Every row gives one point. Any point is a mix of the corners, with weights that add up to 1. It lies inside the corners' shape when no weight is negative. Say inside or outside, and name the corners with a negative weight.
In the rows, 128 means zero.

Corners:
(1): [112  79 204]
(2): [103 133  91]
(3): [177 137 151]
(4): [110 168 114]
Points:
[160 127 157] -> inside
[141 116 163] -> inside
[152 151 151] -> outside (2)
[135 115 127] -> outside (4)
[170 136 149] -> inside
[103 145 119] -> outside (3)
[114 160 120] -> inside
[139 143 139] -> inside

Corners:
(1): [106  98 138 120 137  99 100 176]
(2): [142 108 128 124 157  90 121 119]
(3): [ 81 178 117 117 197 125 108 197]
(4): [ 72 115  95  89 126 146 184  81]
(5): [100  98 156 145 143 134 171 124]
(6): [116  95  97 112 141 182 154  90]
(7): [140 140 183 115 123 112 116 165]
(8): [125 102  99 153  95 143 155  57]
(9): [116  88 104 121 114 124 191 144]
Points:
[113 107 128 125 131 114 153 139] -> outside (6)
[101 139 118 119 163 122 132 156] -> inside
[115 116 141 114 147 112 132 152] -> outside (8)
[116 129 123 129 148 121 113 157] -> outside (4, 5)
[102 106 105 115 140 140 152 112] -> outside (7)

Corners:
(1): [ 89 110 184 125 105  80  70 185 127 100 148]
(2): [113 180 195 153 126 174 125 121 165 100 105]
(3): [149 126 163 175 137  70 124 125 162 135 164]
(4): [102 175 200 128  99 176 175 104  80 107 116]
(5): [ 89 126  94 176  89 126 128 104 119 186 187]
(6): [153 189 112 152 158  83  96 173 120 162 192]
(7): [122  96  97 193 131 158  80 132  84 160 107]
(8): [118 103 125  96 143 106  97 116 112 159 106]
(9): [ 86 142 154 111  68 102 141 142 107 157 105]
(10): [141 118 130 129 106 133 105 167 131 128 148]
(11): [ 92 130  97 115 154 141 138 169 149 120 101]
(12): [144 135  92 132 118 149  79  97  64  93 115]
Points:
[111 134 158 148 126 112 121 151 150 136 138] -> outside (12)
[123 122 113 156 124 143  96 126  94 134 117] -> inside
[112 143 140 133 117 118 115 141 126 129 143] -> outside (7)
[134 147 126 139 128 117 106 152 119 137 151] -> inside
[ 90 132 155 133  95 178 131 113  97 117 100] -> outside (3, 6)
[121 141 125 134 131 127 115 156 131 132 136] -> inside
[128 136 123 133 113 129 104 131 101 124 129] -> inside
[115 131 132 136 116 121 110 125  87 129 129] -> outside (2, 10)

Corners:
(1): [154 140 125 114 100 134 154 107  85 136 129 146 147 132 108  85 156 149]
(2): [ 73 130 173 170 137 175  97  85 150 122 147 124 120 142 129 155  91 120]
(3): [121  77 115 101 112  87 177 128 121 131 148 136 143 107  85 109 147 103]
(4): [121 126 147 134 158 181 150 136 170 131 156 122 102 186 153 124 102 151]
(5): [157 142 133 117 158 110 121  96 140 126  97 104  56  64 169 135 116 158]
(6): [101 132 156 158 154 154 126 123 107 157 151 108  93 172 166 112  93  86]
(7): [146  82 111 142 103 161 161 115 111  93 137 181  92  77 114  79 147 119]
(8): [ 88 155 115 117 163 156  93 148 120 132 139  99  87  73 136 140 120 131]
(9): [107 129  53 142  97  92 191 137  72  80 114 124 177 144 145 125 131 121]
(10): [114 151 154 123  93 158 125 143 145 163 100  85  71  74 165 162 112 140]
(11): [130  97 108 134 135 118 141 154 109 116  80 176 163 145 137 116 161 123]
(12): [ 86 136 163  81 105 139 101 121 113 119 133 112  27 103 145 168 124 152]
(13): [169 116 130  96 149 183 110 105 130 128 113  99  87 115 155 166 117 120]
(14): [112 133  63 100 111 115 167 113 126 128 118 201 141 121 126 113 139  94]
(15): [109 119 133  93 145 160 114 114 111 142  82  74  63  83 160 115  50 156]
(16): [106  79  99 123 113 135 138 106  91 140 156 165 139  98 166 113 140 143]
(17): [ 87  98 104  98  96 132 174  78 108 114 113 120 108  94 117  81 211 124]
(18): [117 110 109 184 126 166 109 102 134 174 149 104  91 192 116 128 103 136]
(19): [127 122 137 130 105 145  77 127 162 127 141 100 127 178 157 104 105 120]
Points:
[122 124 127 129 130 153 138 122 131 132 132 120 107 139 144 127 117 134] -> inside
[114 113 118 126 130 143 136 113 117 120 134 136 111 128 134 116 124 126] -> outside (10)
[118 113 137 129 126 148 128 120 121 132 130 113 105 119 142 126 122 135] -> outside (14)
[116 131 118 121 113 142 109 117 140 130 128 120 114 139 146 140 135 145] -> outside (3, 6, 7, 15)

Corners:
(1): [102 161 139 137 100 168 152 155 159 123  79 171 134 136 142 124 143 123
 127 118]
(2): [125 118 113 143 122 150 154 112 148 131  97 125 112 137 132 127 190 161
 141 123]
(3): [109 130 114 153 112  93 112 165 136 133 111 158 149 123 136 174 125 168
 153 159]
(4): [136 123 136 121 164 115 110 108 100 141 128 161 118 167  93 121 125 106
  71  68]
(5): [ 92 132  57  77 133 143  89 140  95 149 144 149 135 167  74  72 152 130
 100  74]
(6): [115  95 132 104  63 127  82 117 129 146 161  82 204 120 128 180  92 152
 148 125]
(7): [134 118 158  93 114 136  88 129 154 145 142  81 200 104  66 162 118 171
 138 130]
(8): [115 181 113 100 197 123 133 139 112 142 155 153 155 171 145  87 148 144
 104  95]
(9): [147 163 127 167 147 162 186 129  84 149  70 148 126 148 151 137 153 125
 147 147]
(10): [ 88  62 129 103  64 115 164 196 145 126 179 115 171  97 102 165 106 142
 135 146]
(11): [102 124 128 134 102 140 110 157 158 163 166  83 121 111 108 169  85 146
 158 129]
(12): [127 154 126 126  73 100 145 183 133 154  91  91 133 138 152 123 129 160
 136 148]
(13): [111 103 130 132  97 100  97 191 156 112 150  68 209 115  89 185 112 155
 173  89]
(14): [128 203 111 145  76 128 192 131 119 142 126 154  97 135 117 151 155 111
 137 125]
(15): [180 160 147 152 153 172 108 107 105 147 121 167 121 147 125  74 196  99
  95 114]
(16): [175 146 113  95 156 153 101 117 125 156 116 157 120 207 132 123 150 111
 104 123]
(17): [174 166 105 125 183 109 168  95 140 148  73 160 139 135 159  87 132  73
 102 155]
(18): [129 148 124 167 116 149 149 137 142 102  98 123 142 125 133 160 147 122
  80 162]
(19): [165 154 113  88 177 152 111 114 115  84 117 146 102 140 143  99 133 111
 109 118]
(20): [174  67 125 139 104 167 116 138 151 156 153  96 188 115 104 162  69 198
 120  94]
(21): [143 151 116 131 104 167 154 134 122 156  83 133 133 101 153 184 186 126
 112 116]
Points:
[135 138 119 124 142 138 135 126 121 135 106 148 150 136 139 115 148 140
 106 128] -> outside (11, 13, 14, 16)
[140 158 134 133 122 135 135 144 120 135 120 143 124 148 138 138 142 116
 119 129] -> outside (2, 5, 7, 17, 20)
[123 129 121 126 110 134 137 147 133 140 126 127 143 123 122 150 135 137
 129 128] -> inside
[137 134 123 124 120 132 132 138 128 137 118 134 150 137 121 134 137 139
 119 121] -> outside (11)
[140 164 124 135 140 145 135 136 127 136 101 143 129 143 130 125 141 124
 118 120] -> outside (2, 6, 10)
[136 129 125 121 101 157 104 125 126 139 127 110 147 137 105 147 137 142
 121 106] -> outside (3, 8, 10, 17)

Corners:
(1): [122 123 125 168 131 114 108 124 121 137 132 137  18 112 102 140 135 211
 135 137]
(2): [107 121 119 130 149 222 126 123 101 116 125 146 139 114 134 104 120 103
 118  82]
(3): [138 134 125 126 124 116 124 146 125 115 111 140 112 135 137 140 106 121
 188 130]
(4): [141 127 121 107 157 104 120 138 124 102  95 114 130 157 249 128 115 115
 122 135]
(5): [ 94 104 124 126 113 113 122 124 124 109 131 129 110  96 146 124 132 145
 150 141]
(6): [164 104 113 128 132 118 139 135 138 188 128 119 138 135 114 118 123 121
 121 144]
(7): [156 111 134 151 127 106 158 132 114 129 107 118 139 154 141 127 152 116
 130  83]
(8): [124 141 162 123 108 120 136 124 182 114 131 153 125 120 117 132 192 140
 117 126]
(9): [130 141 116 120 122 138 122 125 120 140  91 147 144 139 114 134 123 142
 136 119]
(10): [ 69 127 155 133 118 152 122 127 112 138 134 167  75 128 111 125 111 119
 124  91]
(11): [ 58 150 135 111 135 117 127 143 137 109 131 101 109 121 175 108 130 127
 115  88]
(12): [157 107 175 128 156 121 134 149 141 159 122 151 115 124 104 125 114 154
 128 131]
(13): [154 133 150 143 113 120 140 136 115 109 106 121  93 111 131 134 135 111
 135 133]
(14): [149 129 117 134 100 107 142 206 114 120 109 144 135 113 141 127 112 110
 127 144]
(15): [120 113 109 111 108 132 156 150 123 100 122 109 137 146 114 145 127 104
 125 133]
(16): [158 127 133 177  90 115 139 126 127 122 118 124 127 152 121 123 105 155
 125 141]
(17): [143 147 120 135 128 114 151 141 136 115 128 147 138 129 109 131 120 105
 140 142]
(18): [155 127 108 121 101 109 138 118 147 116 129 138 107 105 104 132 112 127
 120  98]
(19): [149 139 133 110 105 122 135 130 113 120 137 133 133 129 110 130 147 135
 126 123]
(20): [159 121 117 120 130 121 117 121 129 108 115 138 135 156 126  90 129 111
 128 119]
(21): [121 129 115 160 115 140 102 145 115 120 137 148 145 148 100 150 128 110
 127 106]
Points:
[136 120 130 126 122 132 132 125 128 133 128 141 116 124 100 131 135 127
 138 120] -> outside (4, 11, 14, 16)
[127 126 130 133 121 136 133 134 126 126 123 137 122 127 118 124 128 127
 128 115] -> outside (4)
[129 126 131 131 127 127 129 142 127 127 121 138 128 136 131 126 129 127
 130 123] -> outside (13, 18)
[128 129 133 132 117 113 131 136 130 121 121 131 112 127 131 129 130 131
 132 123] -> outside (2)
[132 128 135 130 126 125 129 137 129 125 121 137 112 124 128 128 124 132
 130 129] -> outside (7)
[142 128 139 135 120 123 135 138 123 119 115 131 110 121 129 129 129 122
 132 127] -> inside
[145 127 125 130 115 105 134 144 135 127 124 131 121 122 109 131 135 130
 137 128] -> outside (2, 4, 10, 16)

Corners:
(1): [114 109 122 120  99 154 119 145  78  75 153 114 150 184 223 157 193 119
 119 120]
(2): [100 103  85 105 112 168 111 139  84 120 145  69 126 135 166 151 156 151
 125  66]
(3): [133 143 152 131 161  47  77 149 178 169 149 203 165  86 140 117 106 162
 114 153]
(4): [145 125 152 153 121  89 150  90 188 129 160  89 108 126  74 119 100 163
 141 162]
(5): [132 132 166 110 109  97  94 164 121 130 132 152 136  89 140  91 112 131
 103 129]
(6): [135 150 148 106 156 142 107 160 105 145 182 137 164 110 158 131 164 105
 146 119]
(7): [159 168 113 148  89 146 140 126 144 152 130 106 119 137  83 133 119 157
 119 131]
(8): [137 138 146 142 112 133 107  91 143 129  90 120  90 112  99 100 145 136
 129 162]
(9): [124 150 127 154 100 131 145 118 109 123  74  53 120 171 111 155 158  94
 121 108]
(10): [166 157 135  87 115  64  79 112 154 112 113 135 126  94  80 118 102 136
 103 172]
(11): [112 155 102 136 136 154 155 108  99  99 128  76 102 124 123 113 157 143
 121 114]
(12): [172 113 163 146 111  77 135  87 153 102 119 104 158 110  91 124  99 191
 130 147]
(13): [187 159  94 137 116 114 177 102 150 127  85  23 122 151 151 106 151 150
 140 141]
(14): [138 107 140 106 153  96  86 157 155 144  81 186 142 119  99  94  95 139
 116 107]
(15): [151  89  96 105 116 120 105 136  46 101 149 136 118 120 135 160 156 123
  90 111]
(16): [105 117 135 126 102 158 165 127 118  93 127  96 103 114 157 145 187 119
 123  83]
(17): [123  94 111 149 119  92  96 128 171 142 127 148 183 105  61 132 101 148
  85 166]
(18): [ 71  88 121  69 158 117 151 127  67 145 147 162 151 100 147 114 155 114
 114 112]
(19): [138 137 125 129 116 160 162 113 142  87 103  36  84 132 161 161 135 165
 108 137]
(20): [137 117 132 100 155  90  77 133 131 164 172 167 170 126 136 107 139 126
  71 125]
(21): [131 121  73 128 120 155 137 113  99 129 163 112 131 119 171 143 117 127
 101  91]
Points:
[138 131 119 126 119 109 128 123 112 125 143 107 142 121 127 128 132 141
 121 132] -> outside (8, 14, 16, 19, 20)
[133 130 128 123 130 108 114 132 129 130 134 132 134 114 133 125 131 143
 113 128] -> inside
[127 119 129 128 123 121 125 128 126 126 134 117 135 125 125 127 141 141
 116 126] -> outside (10, 21)
[136 124 136 118 120 117 121 130 121 120 128 119 126 122 133 130 145 136
 120 122] -> outside (11, 17, 21)

Corners:
(1): [102 151 122 120 155 127 130 108 129 118 132 142 113 117 120 109 111 122
 152 129]
(2): [138 156 138 121 119 142 161 112 108  97 154 114 117 142 106 249 124 145
 138 128]
(3): [ 50 132 160 127 151  90 130 119 105 114 135 128 107 129 140 116 119 142
 144 123]
(4): [150  95 150 134 119 121 138 103 127 131 129 137 210 129 142 119 136 122
 113 117]
(5): [136 112 120 103 118 138 136 119 119 161 144  76 118 114 116 112 100 153
 141 126]
(6): [147 109 118 126 133 135 113 145 114 117 140 154 118 130 113 103  97 125
 141 112]
(7): [141 119 107 130 142 123 122 150 126 128  76 117 117 132 129 100 133 114
 143 120]
(8): [145 118 119 133 128 137 163 123 129 153  96 130 125 138 122 113 136 117
 150 142]
(9): [129 135 107 109 124 145 136 128  90 127 148 112 117 114 116 109 119 140
 129 110]
(10): [ 88 123 126 125 133 132 128 122 140 110 154 137 116 112 172  87 143 115
 137 104]
(11): [158  97 165 109 114 132 114 125 103 109 109 136 140 143 124 137 121 129
  37 153]
(12): [144 122 121 128 116 127 126 123 114 123 130 147 130 132 185  92 126 119
 150 118]
(13): [133 140 121 136 146  95 143 147 138 111 137 150 119 130 131 101 127 145
 151 109]
(14): [ 93 156 118 122 113 105 122 133 126 117 133 128 118 146 124 107 144 113
 138 133]
(15): [132 128 110 141 133 131 128 140 126 141 131 125 124 156 125 107 120 142
 132 125]
(16): [134 132 136 117 117 134 145 126 112 112 148  95 114 122 121 125  88 118
  74 135]
(17): [151 153 107 155 142 105 117 151 131 116 137 126 107 113 115 109 131 109
 138 130]
(18): [138 139 115 127 133 118 152 125 133 184  65 145 133 112 118 127 141 110
 148 130]
(19): [123 138 133 143 114 139 127 142 136 118 135 143 174 126 143  95 139 120
 127 139]
(20): [120 169 143 136 142 139 109 146 138 109 143  99 101 148 109 107 133 111
 137 109]
(21): [136 148 131 156 109 135 136 113 135 101 142 150 134 126 122 131 125 136
 122 117]
Points:
[134 117 137 128 122 125 129 129 126 131 115 132 142 135 138 105 128 123
 116 128] -> outside (1, 2, 9, 17)
[134 117 133 109 135 128 123 133 104 124 131 108 115 142 120  99 109 133
 113 122] -> outside (2, 10, 17, 18, 19, 21)
[126 129 129 123 126 128 136 126 122 128 120 129 128 127 129 120 128 124
 130 125] -> outside (15, 17)
[117 128 120 125 142 121 105 146 130 142 110 125 106 135 127  74 127 114
 143 134] -> outside (2, 4, 9, 13, 16, 21)
[117 151 116 141 140 116 125 138 131 122 129 141 123 128 129 110 134 121
 158 112] -> outside (5, 8, 11, 16)
[128 130 130 130 126 126 132 131 121 121 132 127 129 131 130 118 127 129
 126 122] -> outside (1)
[113 134 138 129 130 125 132 122 127 110 137 126 126 139 139 116 122 130
 128 126] -> outside (6, 9, 17, 18)

Corners:
(1): [125 172 102 167 139 168 102 146 106 117 182 112 140 162 102 138 110 149
 135 131]
(2): [ 52 113 110 157 141 114 128 105 161 136 102 116 101 112 174  88 112  76
 115 132]
(3): [162  75 121 153 114 120 109  95 143 115  98 121 123 175 140 120 129 128
 120 118]
(4): [140 113 142  70 120 131 143 101 121 133 145 125 146 147 153 106 129 121
 145 105]
(5): [110 105 120  82  65 133 149 120 136  72 141 161 133 179 111  94 128 151
 121 156]
(6): [128 159 126 157 142 155 119 164 145 133 117 150  85 132 119 120 163 159
 139  97]
(7): [ 70  75 123 145 170 130  94 156 155 122 102  85  91 111 118  85 162  83
 105 114]
(8): [142  66 163 105 102 130 136  98 115  65 166 165  90 129 121 155 118 122
  95 160]
(9): [ 64 100 209 133 149  71  81  87 192 107 128 120 106  94  92  79 128  74
 103 135]
(10): [117 135 160  39 109  94 115 150 107  73 123 159 138 170 160 160 102 139
  53 147]
(11): [153 136 145  77 152 109 138 150  84  57 152 173 129 172 142 109 138 178
 132 178]
(12): [139 179  90 146 143 103 115 145 116  78 139 139 128 146 102 141 133  97
 157  94]
(13): [156 129 128 127 135 170 147  66 128  77  99 166 147 154 130 112  92 114
  82 136]
(14): [157 102 135  72 113 119 161 126 121  71  98 113  86 128 142 122  79 180
  98 148]
(15): [149 175  75 152 120 121  73 171 114 117 167 129 147 118 141  82 143 111
 116  77]
(16): [164 136  93 181 141 105 159 129 142 100 179 127 146 147 101 126 137 132
  75  95]
(17): [170 168  65 140 128  94 105 155  98 129 149 160 158 133  67 175 178 163
 102 115]
(18): [108  88 171 158 143 137  85 152 191  99 115 111 163  68 124 115 125  86
 150 123]
(19): [ 68 100 127 166 165 123 115 138 136 167 109 136 106 121 108  68  63  92
 147  77]
(20): [172 127 157 104 100 136 159 130 120 120 138 165 115 175  98 123 113 107
 118 204]
(21): [119 118  94  74 152 153 118  86 179 110 134 144  86 169 170 107  66 116
 105 134]
Points:
[157 129 125  83 111 136 129 139 108  87 130 152 130 156 136 135 108 155
 120 141] -> outside (2, 7, 9, 16)
[136 121 113 115 138 143 119 127 136 107 140 141 122 153 128 118 118 121
 114 123] -> outside (2, 9, 14)
[135 132 119 128 137 126 117 124 128 114 138 134 115 146 130 117 121 124
 112 121] -> outside (5, 18)
[118 123 120 141 139 130 118 129 142 118 126 126 124 136 120 101 124 114
 126 119] -> outside (8, 10)
[117 118 142 126 137 127 115 130 131 113 120 126 115 129 141 106 118 105
 127 124] -> outside (5, 16, 17, 21)
[135 106 100  97 111 103 150 128  94 112 136 135 121 165 147 111 129 127
 115 132] -> outside (1, 6, 9, 13, 18, 21)
[144 105 118 137 131 153 144 116 132 113 131 139 118 152 124 119 120 140
 116 142] -> outside (9, 10, 12, 15)
[122 114 126 127 141 117 118 126 143 112 124 129 117 130 132 110 123 111
 110 118] -> outside (1, 5)

Corners:
(1): [138 189 136 101 124  69 111  93 140 120  54 145 107 142 140 131 133  87
 171 155]
(2): [152  72 101 166 177 155 183 110 138 169 139 107  80 119 118 133  95 141
 119 149]
(3): [127  90 161 131 165 116 138 170 125 149 175 133 133 118  96 111 122 123
  90 136]
(4): [149 112 160 149 117 138 103 121  94 149 116 120 132  99 162 163 137 101
 153  92]
(5): [170 190 163 122  80 117 148 145 113 149 145 136 120 103 106 169 136 132
 159 159]
(6): [104 122 117 129 124  66 109 114  98 180  78  84 137 155 136 116 118  84
 122 109]
(7): [117  96 111  98 106  82 102 126  88 130 149 121 138 124 168 133  91 139
 186  83]
(8): [137 164 214 109  97 143 218 103 155 141 140 129 114  85  54  93 152 191
 139 107]
(9): [103 151 162 118 107 117 153 123 140 104  91 102 100 116 178  93 141 118
 137 128]
(10): [108  98 147  87  84 129 120 130 169 137 131 154 125  96 137 135 139 117
 151  94]
(11): [133 130 142 193 127 153 138 154  97 183 135  85 150 150  96 147 129 172
 154  60]
(12): [107 143 123 105 130  78 108 191 105 163 122 130 228  90 119  88 117 166
 132 121]
(13): [140 105 166 108 117 152 120 106 106 131  86 176 127 130 169 135 166 106
 151 125]
(14): [129 137 108 135 119 138 138 135 143 156  78 122  61 113  69 170 108 167
 131 152]
(15): [ 99 122 166 108 157 130 111 111 176  93  82 141 132 155 121 138 126 170
  93 148]
(16): [144 119 136  91 179 143 113 154 120 150 143 105 153 197 150 175 103 108
 125 107]
(17): [147 125 107 134 134 184  63 122 115 106  90 103 126 184 140 148 148  72
 136  88]
(18): [158 123 134 115 118 121 102 101 147 164 150 141  84 144 147 148 126 163
  95  46]
(19): [ 88 109 153 121 155 121 151 116 180 126 174 124  66 101 129 178 153 128
  96 135]
(20): [122  96 182  50 127  81  70  92 164 157  79 155 177 153 154  71 177 129
 137 111]
(21): [ 95 161 159 162 128 174 151 139 110 144 148 107 117  97 125 124  93 133
 149 123]
Points:
[134 115 141 126 137 125 130 129 132 151 135 127 117 126 126 130 124 137
 119 112] -> inside
[130 118 153 146 120 149 152 138 124 143 176 122 112  95 124 137 136 141
 131  93] -> outside (1, 6, 14, 15, 16, 20)
[126 131 151 127 114 115 133 126 119 150 129 122 129 112 131 122 133 123
 143 109] -> outside (14, 15, 16)
[131 129 133 126 134 119 113 133 120 150 117 122 127 135 127 147 124 125
 131 125] -> outside (8, 9, 10)
[134 141 144 119 119 114 125 122 126 140 109 129 120 125 131 139 130 121
 145 127] -> inside
[126 123 140 124 139 136 120 130 132 138 128 118 120 138 130 146 132 121
 127 113] -> inside

Corners:
(1): [142 176 147 182 142 160  66 134 135  81 164 100 121 127 101 116 131 122
 126 128]
(2): [133 117  89 104 134 145  66 152  87 119 151  61 161  78 148  85 155 161
  93 149]
(3): [160 110 105 137 153  95 103 137  75  91 151  93 153  86 127 147  64 134
  90 123]
(4): [127 100 166 163 128 146 118  70  85 139 207 143 129 130 165 114 130 162
 129 185]
(5): [167  89  81 174 130 180  94 136 126 134 122  95  96 105 120 140 138 161
 159 145]
(6): [100 144 181 105 139 121 130 149 147 173 178  97 118 149  99 146 141 110
  75 142]
(7): [110 158 111 113 131  86 117 149 100  94  88 152 133 158  99 144  46 141
 147  99]
(8): [139  90 146  92 130 151  94  99 151  96 114 163 193 111  83 106  83 130
 168 127]
(9): [164  90  94 143  88 126 122  90  56 100 149 150 147 152 141 162  70 128
  91 127]
(10): [123 158 120 158 143 149 107 105 130 135 143 107 118 125  98 133  82 139
  99 142]
(11): [103  92 134 106 115 139 150 145  90 111 149 114 136 157 104 148 102 162
  96 171]
(12): [163 132  81 146 132 183 138 168 124 127 132  64 116 113 150 133 144 158
  80 104]
(13): [ 93 113 107 129 123 104 175 152 173 105 176 147 174 114 135  78 116 108
  94 119]
(14): [ 96 100 119 123 120 182 136 105 160 109 131  94 147 103 119 146 108  99
 118 141]
(15): [145  98 125  91 107 140 144 113 137 121 116 110 126 162 123  89  75 146
 146 190]
(16): [ 97 139 117 169 167 138 129  97 167 145 128  74 202 146  90 156 134 117
 159 151]
(17): [155 137  87  86 158 178  87 161  92  79 132 174 104 137 136 118 171 156
 118 132]
(18): [138 106 134 160 162 195  64  91  96 113 132 143 107 166 135 110 128 142
 113 106]
(19): [199 156 127 174 125 110  81  92  75  89 100  95 141  72 122 142 148 107
  89 152]
(20): [163 130 152 170 140 170 112 144  76 141 177 116 101  83 121 126 139  94
 108 181]
(21): [158 122  77 124 131 137 134 124  78 103 128  74  91 144  70 150  46 158
 130  91]
Points:
[136 120 118 137 135 135 111 123 103 109 137 118 138 130 120 132 101 135
 113 132] -> inside
[139 122 136 156 139 139 107 111 107 110 157 133 136 120 117 138 113 114
 123 132] -> outside (2, 10, 11, 12, 15)
[126 132 123 142 143 148 120 131 158 116 128 119 141 121 114 117 121 114
 126 132] -> outside (2, 4, 9, 11, 21)
[137 124 121 149 134 143 110 123 107 121 146 105 134 120 117 138 112 130
 107 132] -> outside (15, 17)
[145 125 126 139 129 142 106 110 106 112 142 112 131 119 120 117  94 128
 106 129] -> outside (5, 11, 16, 17)
[135 120 126 120 122 144 110 115 101 102 141 146 131 138 121 122 101 130
 112 135] -> outside (3, 5, 12, 16)
[135 120 118 132 132 139 118 130 114 110 138 117 139 121 119 127 111 129
 118 135] -> outside (10)
